Rows are points. The window is the flat piece filled in between its corners: a triangle in 3 columns, a solid with four corners in 4, and so on. A path goes straight from each point to the next, and from the last back to the first. After which points does the path pass through the window?
In the rows, zero is written as 128.

Window:
[[ 90 117  82 102]
 [152  57 121 144]
 [132 160 173 100]
 [113 169 151 135]]
Path:
(1): [142 147 104 129]
(2): [136 182 128 112]
(3): [ 83 128 157 149]
(4): [ 94 147 195 101]
(5): [177 144 118 120]
(6): [131 120  80 121]
(7): [ 98  98 117 129]
(8): [ 99 135 181 113]
(9): [182 159 149 131]
(10): [183  81 106 129]
(11): [106  90 147 147]
(12): [ 91  80 106 125]
Through the window after points: 2, 4, 10

Window:
[[143  92 152 186  98 138]
 [ 76 136  72 141 164 103]
 [ 95 125  72 107 113 104]
 [149 179  93 150 170 113]
 [ 70 149 108 120 158  84]
 [137  99  94  77 147 112]]
Path:
(1): [120 138 119 143 135 143]
(2): [164 106 114 161 131  88]
(3): [173 105 109 149 143  75]
(4): [ 93 114  83  51 147 137]
(5): [101 145 107 122 133 119]
(6): [130  93  94 132 139  60]
(7): [152  99 110 126 143  74]
(8): [ 88 148 108 131 160 127]
Through the window after points: 1, 3

Window, 8 rows:
[[125 167  67 103  92 121 112 134]
 [124 165  99 123  93 157 122 159]
 [106 109 137 187 124 149 101  64]
 [103 129  91  55 140 145 114 152]
 [179 167 102 109 142 112 104 163]
 [110  87  61 149 157 119 142 148]
 [168 138 124 139 117 183 100  64]
 [134 142 171 136 157 106 216 108]]
Path:
(1): [123  93 137 173 100 156 120  95]
(2): [169  92 108 122 107 143 104 119]
(3): [ 96 182 101 122 167 134 143 150]
(4): [112 194 126 146 130 178 100 103]
(5): [152  88  89  84  95  94 126 124]
(6): [131 105 122 107 128 128 111 149]
(7): [107 158  62 151 150 161 146 102]
(8): [108 137 116 157 140 139 101  78]
Through the window after points: 8

Window, 9 rows:
[[149  86 169 175  90 116 122 129 154]
 [125 110  61  99 179  96 142  57 130]
 [ 57 129  86 139 139 118 178 112 145]
 [151 125 167 102  60 144 123 155 157]
 [151 137 181 147 109 107 139 172 123]
 [151 132 139 122 135 181  77 132 144]
 [ 94 104  18 133 148  81 123  92 102]
 [ 52 140 159 110 125  93 103 162 195]
 [198 141 138 142 107 148 102 162 191]]
Path:
(1): [137 156 154 161 126  99 117 100 121]
(2): [142  60 114 104  97 144 135 193 192]
(3): [151  71 174 114 145 141 168 166 164]
(4): [119 160 115 133 107 112  86 137 173]
(5): [103 165 164 138 108  97 119 121 105]
(6): [140 103 132 142 112 132 140 146 163]
(7): [104  97 121 111 140 116 149 167 159]
(8): [ 93 143 122 142  99 123 118  96 163]
(9): [115 137 126 142  97  95 124 130 151]
(10): [108  98 124 110 164 114 131 157 138]
(11): [124 100 133 125 109 138 162 173 139]
(12): [118 167 158 153 103 103  85 119 164]
Through the window after points: 1, 3, 5

Window:
[[158 102  93 154 167 146 111  77  76 129 146]
 [156 123 148 111  80 131 172 164 101 113  79]
 [ 94 130 156 151 172 143  94 163 149 109 150]
 [ 74 147 155 133 129  78 183 176 130 113 144]
 [126 115 117 127 158  82  53 136 130 191 169]
 [121 137 143 181 125 119 167 173 172 121 170]
 [105  98  95 147 116 131 117 119 120 125 113]
 [147 171 121 162 133 129  50 146  98 158 149]
 [140 215 190 173 172 137 136 125 133 158  80]
 [139 132 116 154 102 204 190 143 102 144 149]
 [134 177 112 114 157 105 159 139 136 130 118]]
Path:
(1): [128 132 124 140 165 134 124 161 108 135 125]
(2): [191 163 103 190 209 116 126 148 131 159  80]
(3): [ 78 109 144 107  88 116  97 115 110 120 176]
(4): [116 150 137 139 138 140 135  72 160 138 146]
(5): [141 130 124 147 152 119 107 155  97 145 130]
(6): [131 136 116 142 169 151 134 163 142 132 109]
(7): [117 195 179 157 108  86 129  75  96 142 146]
(8): [ 74 166 170 146 122 100 132 138 183 100 163]
Through the window after points: 4, 6, 8
